Every row gives one point. The points of each table are mixes of a few directions, plus a little noise. Count the directions of each table, and those that both share. Where both have some left over, give the other angles between the two spaces (their principal angles), to ten degrees, smallest first.

First:
[[ 6.2 -0.1 -4.6]
 [ 1.1 -0.2  3.3]
 [-1.9  0.2  0.0]
 [-0.4  0.4 -5.6]
 [ 3.1 -0.5  4.1]
 [-8.4  0.4  2.7]]
Second, 4 rows:
[[ 3.9 -0.4  1.2]
 [-3.8  0.4 -1.1]
 [ 7.0 -0.6  2.1]
 [-7.1  0.7 -2.1]]
Directions: first 2, second 1, shared 1

First, 7 rows:
[[-0.1  3.9 -0.7  0.5]
 [ 0.5 -5.1  2.0  1.9]
 [ 0.1 -0.1 -4.8  3.4]
 [-1.2 -0.7 -3.4 -6.7]
 [-1.1  1.1  0.4 -7.7]
 [ 0.9  3.1  7.9  2.7]
 [ 0.8 -2.1 -1.4  5.9]]
Second (8 x 4):
[[ 0.6 -5.4  2.1  2.8]
 [-0.8 -5.7 -1.7 -5.4]
 [ 0.1 -2.9 -5.3  2.9]
 [ 0.2  3.8  6.0 -1.4]
 [-0.1 -3.7 -3.1  0.4]
 [ 0.3  6.9  3.6  1.7]
 [-1.0  1.6 -2.7 -5.2]
 [ 0.5  5.4  1.0  4.1]]
Directions: first 3, second 3, shared 3

First:
[[  0.7   8.5  -1.8  -1.0  -2.2  -2.4]
 [ -2.5   0.6   0.1   2.8  -0.7   4.4]
 [  2.5   3.1  -1.1  -3.3   0.4  -5.1]
 [  0.2  -3.0   1.3   0.8  -1.4   0.7]
 [ -2.6   2.4  -0.4   2.7  -0.7   4.2]
 [  3.9 -13.5   4.0  -2.1  -0.3  -3.7]
 [ -0.9  -2.0  -1.9  -1.9   7.4  -0.5]
 [ -1.7   4.1  -0.3   2.0  -2.2   2.7]]
Second:
[[-9.1 -1.2  2.5 -5.5  2.2 -2.5]
 [ 1.5 -0.7 -2.5  2.3 -3.9 -0.7]
 [ 3.4  1.2  1.7 -0.1  4.9  2.2]
 [ 3.8 -2.1 -3.2  1.5  2.0 -0.3]
 [-2.0  6.3  5.6  0.9 -7.3  2.9]
 [ 2.4 -3.3 -4.3  1.0  1.9 -1.5]]
Directions: first 3, second 3, shared 1; angles 70, 90

First:
[[ -0.8  -1.3   1.9   0.2   1.2   1.2  -1.7   0.0]
 [ -0.8  -5.0  -0.3   0.8  -0.9   2.0  -1.6  -0.9]
 [ -2.4   2.9   0.5   0.9   4.7  -1.3 -11.9   5.2]
 [  1.0   9.7   2.8  -1.7   3.0  -3.1   2.4   1.6]
 [  0.5  -3.4   0.7  -0.1  -1.8   1.8   4.0  -2.6]
 [ -0.9  -6.6   0.1   0.9  -1.2   2.8  -1.3  -1.5]
 [  2.2   3.3  -3.9  -0.7  -2.9  -2.7   5.7  -0.6]
 [ -0.4  -9.1  -4.1   1.6  -3.9   2.5  -1.1  -1.7]
 [  1.7   9.6   2.3  -2.0   1.7  -3.2   5.5   0.5]]
Second:
[[  0.3  -1.5  -1.3   0.2  -1.3   0.2   0.7  -0.4]
 [  1.2  -6.4  -6.3   0.9  -5.6   0.5   3.2  -2.1]
 [ -1.2   6.3   6.3  -0.9   5.6  -0.5  -3.2   2.2]
 [ -0.2   1.4   1.3  -0.1   1.2  -0.2  -0.7   0.5]
 [ -0.2   1.4   1.2  -0.3   1.1   0.0  -0.8   0.5]
 [ -0.6   3.6   3.5  -0.6   3.2  -0.5  -1.8   1.2]
 [ -1.2   6.7   6.5  -0.9   5.8  -0.6  -3.3   2.2]
 [  2.0 -11.0 -10.9   1.6  -9.8   1.1   5.6  -3.7]
 [  0.2  -0.5  -0.4  -0.1  -0.3   0.1   0.3  -0.2]]
Directions: first 3, second 1, shared 1

First (9 x 9):
[[ 2.0  2.0 -6.7 -0.3  0.8  3.0  5.0  4.1 -4.3]
 [-3.0 -0.5 -0.3 -2.4  1.8  3.2 -0.1  4.1 -0.6]
 [ 0.9  1.9 -3.7  0.2  1.9  1.2  3.5  2.9 -2.5]
 [ 6.0  0.8 -0.4  4.1 -4.1 -5.2  0.4 -7.4  0.6]
 [ 0.5 -0.1  1.8  1.1 -0.3 -1.9 -0.9 -2.3  1.2]
 [-0.4 -1.7  4.8  0.7 -1.9 -2.8 -4.0 -4.7  3.3]
 [-8.8 -0.9  7.5 -3.0  7.3  1.4 -3.6  5.0  3.5]
 [-4.0 -0.4  2.1 -1.8  3.2  1.8 -0.9  3.5  0.7]
 [ 6.7 -1.0 -5.2  1.4 -8.4 -0.4  0.5 -5.2 -2.0]]
Second (8 x 9):
[[-1.8 -0.1 -1.4  2.4 -3.7 -1.1  1.7 -1.5  0.5]
 [-0.4 -5.4 -0.5  4.3 -1.1  1.8  1.5  1.6 -0.1]
 [ 9.3  3.6  6.1 -4.0  1.7  5.7 -4.4  6.4 -9.1]
 [-3.1  2.0 -2.4 -1.1 -1.3  0.6  1.6  1.2 -0.5]
 [-1.2  2.5 -2.0 -3.7  3.3  0.2  0.4  0.9  0.6]
 [ 1.1 -3.4  1.3  6.9 -4.7 -5.5  0.3 -7.5  3.8]
 [-0.3  0.1 -4.8 -2.1  7.1 -3.2  2.0 -2.6  4.8]
 [-3.5  0.6  3.8 -2.8 -1.4  1.5 -3.3  1.4  0.3]]
Directions: first 3, second 5, shared 2; angles 60

First:
[[ 2.8 -1.0  0.3 -3.9  3.4  0.9 -0.7 -6.7 -0.6 -2.4  0.2]
 [-2.8  2.5 -0.5  3.7 -4.6 -2.5 -0.5 10.3 -0.5  2.5  0.0]
 [ 0.4 -1.8  0.6 -1.8  0.0 -1.8 -5.1  3.3 -2.6  3.6  2.5]
 [-1.2 -6.4 -2.1  1.6  0.9  3.9 -2.4 -1.2  2.5  3.7 -0.2]
 [-2.9  6.8  1.8  4.2 -5.3 -4.3  3.9  9.0 -0.9 -0.2 -0.2]
 [-2.3  1.6 -5.0  5.4 -2.7  3.7  4.9  3.4  5.4 -3.6 -5.7]
 [ 3.0 -0.9  0.6 -4.8  2.9 -0.8 -3.3 -3.8 -2.4 -0.9  1.5]
 [ 3.4 -0.7  0.5 -5.2  3.4 -0.5 -2.9 -4.9 -2.2 -1.7  1.2]
 [-0.5 -0.2  3.8  0.8  1.9  1.3  6.2 -9.5  1.4 -1.2  0.6]]
Second:
[[ 3.9  0.2  3.9 -6.1  4.6 -1.3 -0.1 -9.8 -3.2 -2.2  2.7]
 [-1.2  3.9  0.3  2.4 -2.2 -1.0  3.5  2.7  0.6 -2.0 -1.5]
 [ 2.0  4.7  3.7 -2.7  1.5 -2.4  3.9 -5.9 -2.1 -4.2  0.9]
 [ 1.9 -1.0  1.6 -3.1  2.5 -0.4 -1.2 -4.6 -1.4 -0.4  1.4]
 [-2.5  2.9 -1.4  4.2 -3.6 -0.1  2.8  5.8  1.8 -0.6 -2.1]
 [ 1.4 -8.5 -1.3 -3.5  3.5  2.5 -7.9 -2.9 -0.7  5.0  2.4]
 [ 0.1 -2.1 -0.8 -0.3  0.4  0.8 -1.9  0.2  0.2  1.4  0.3]
 [-0.4 -1.3 -0.8  0.3 -0.2  0.6 -1.2  1.1  0.4  1.2 -0.1]
 [-5.3  1.4 -5.0  8.8 -6.7  1.4  1.9 13.5  4.5  1.9 -4.0]]
Directions: first 4, second 2, shared 2

First (10 x 12):
[[ 3.2 -1.9 -1.9  1.7 -1.0 -0.9 -2.2 -4.3  0.0 -3.2  3.8  2.8]
 [-2.9  2.0  2.2 -1.9  0.3  0.9  3.1  4.3 -0.6  3.1 -3.9 -3.1]
 [-3.3  2.1  3.3 -2.6 -1.1  0.5  5.4  5.6 -1.5  3.9 -5.4 -4.5]
 [ 4.8 -2.8 -1.3  1.6 -4.2 -2.2  0.8 -4.9 -1.9 -3.8  3.7  2.0]
 [ 1.4 -1.2 -3.3  2.5  3.4  0.4 -7.0 -4.3  2.9 -2.7  4.5  4.3]
 [-1.7  0.6 -2.3  1.5  5.8  1.8 -7.0 -0.8  3.8 -0.2  1.8  2.7]
 [ 0.2  0.2  2.7 -2.0 -4.7 -1.1  7.1  2.3 -3.3  1.4 -3.1 -3.4]
 [-3.0  2.0  2.2 -2.0  0.3  0.9  3.2  4.7 -0.5  3.3 -4.2 -3.2]
 [-2.8  1.9  3.0 -2.5 -1.1  0.5  5.1  5.2 -1.5  3.4 -4.9 -4.1]
 [ 4.4 -3.0 -4.7  3.8  2.1 -0.7 -8.3 -7.9  2.5 -5.5  7.7  6.4]]
Second (8 x 12):
[[ -1.8   1.9   1.1   0.0   2.1  -4.8   2.1  -3.0   1.3   2.2   0.0   0.9]
 [ -1.1   0.8  -2.6   5.1  -2.4   6.2  -2.0   8.7  -5.3   4.5   0.7   0.2]
 [  4.9  -3.4  -0.8   0.0  -0.3  -0.9   0.6  -2.4   1.3  -3.7   4.5  -0.4]
 [  3.4  -2.2  -0.3  -1.9  -4.9  -3.7  -2.5 -12.2   0.5  -8.3   0.0   4.8]
 [  0.9  -3.3  -2.5  -1.7   3.6   8.0  -0.3  10.1  -4.9  -0.3   0.9  -4.4]
 [ -2.7   3.2   3.9  -1.6  -0.7  -1.2   0.3  -0.4   6.7   1.7  -4.4  -1.5]
 [ -0.6  -0.6  -0.5  -2.4   1.0  -0.9  -0.3  -2.9  -2.1  -2.2  -1.3   1.0]
 [ -3.0   3.7   1.8   2.6   1.4  -2.8   2.2   2.2   2.6   6.2  -0.3  -0.5]]
Directions: first 2, second 5, shared 1; angles 90

First (8 x 14):
[[ 2.6 -5.7  3.1 -0.2 -1.1  1.0  0.5  0.1 -1.4  2.3 -0.4  0.3 -1.2 -1.0]
 [ 3.5  1.2 -5.7 -2.8 -2.0 -3.8 -0.9 -4.1 -4.1 -7.0  5.2  2.7  2.8  0.7]
 [-1.5  4.1 -1.7  3.6  0.4  5.7  2.3 -0.9  2.8 -1.0 -0.3  2.6 -1.7 -1.9]
 [-5.5  7.0  0.1  4.9  1.7  5.8  2.3  1.2  7.1 -0.9 -2.4  2.0 -1.2 -3.3]
 [-1.6  1.8  0.4  2.5  2.8  4.3  1.0  2.4  0.1  7.5 -3.8 -3.7 -3.2  3.5]
 [ 0.4 -2.0  0.7 -4.0 -1.8 -7.8 -2.5 -0.6 -0.4 -5.8  2.5  0.7  4.1 -1.4]
 [ 3.6 -1.9 -3.3 -4.7 -1.8 -6.9 -2.4 -2.4 -5.0 -4.9  4.1  0.2  3.4  1.9]
 [-1.4 -4.7  6.5  1.0  1.9  1.7  0.1  4.3  0.8  9.6 -5.2 -4.8 -2.8  1.6]]
Second:
[[ 9.6 -7.3  9.0 -5.0  1.9  3.9 -0.3  1.3  0.4  1.5  2.9 -3.9 -4.2 -1.0]
 [-4.3  4.0 -4.9 -1.2  1.8 -0.6  1.7  6.9  4.8 -2.9  1.1  1.5  2.7  2.0]
 [-6.4  3.6 -2.7  0.9 -0.3 -5.4  1.2  4.0  5.5 -4.7 -2.1  3.8  3.2  0.7]
 [-3.2  1.3  1.2  3.6 -2.1 -4.2 -0.9 -4.0 -0.5 -1.6 -3.4  2.9  1.5 -0.7]
 [ 3.4 -0.8  4.9  0.1  1.1  2.4 -1.1 -0.9 -0.9  0.1  0.8 -0.4  0.2  0.6]
 [-3.8  3.7  3.8  3.0  0.2 -4.0 -0.6  1.0  4.0 -5.3 -2.5  4.9  4.5  1.5]
 [ 2.7 -5.4 -1.3 -5.7  0.1 -0.6  2.1  4.1  2.7  1.1  1.6 -3.3 -4.5 -2.0]
 [ 0.1 -1.0 -2.3  3.1 -3.0  0.0 -1.3 -8.3 -6.9  4.3 -1.8 -1.2 -2.0 -2.0]
 [-5.8  4.7 -1.1  3.9 -0.9 -4.0 -0.4 -0.6  1.8 -3.5 -2.8  4.3  4.0  1.0]
 [ 3.7 -2.1 -2.2 -2.5  1.0  4.7  0.4  0.6 -2.7  3.7  2.9 -3.8 -2.6 -0.1]
 [ 4.1 -0.8 -4.4  0.0  0.3  7.6 -0.8 -4.1 -8.2  7.0  3.2 -4.9 -2.7  0.0]]
Directions: first 4, second 4, shared 0; angles 30, 30, 80, 80
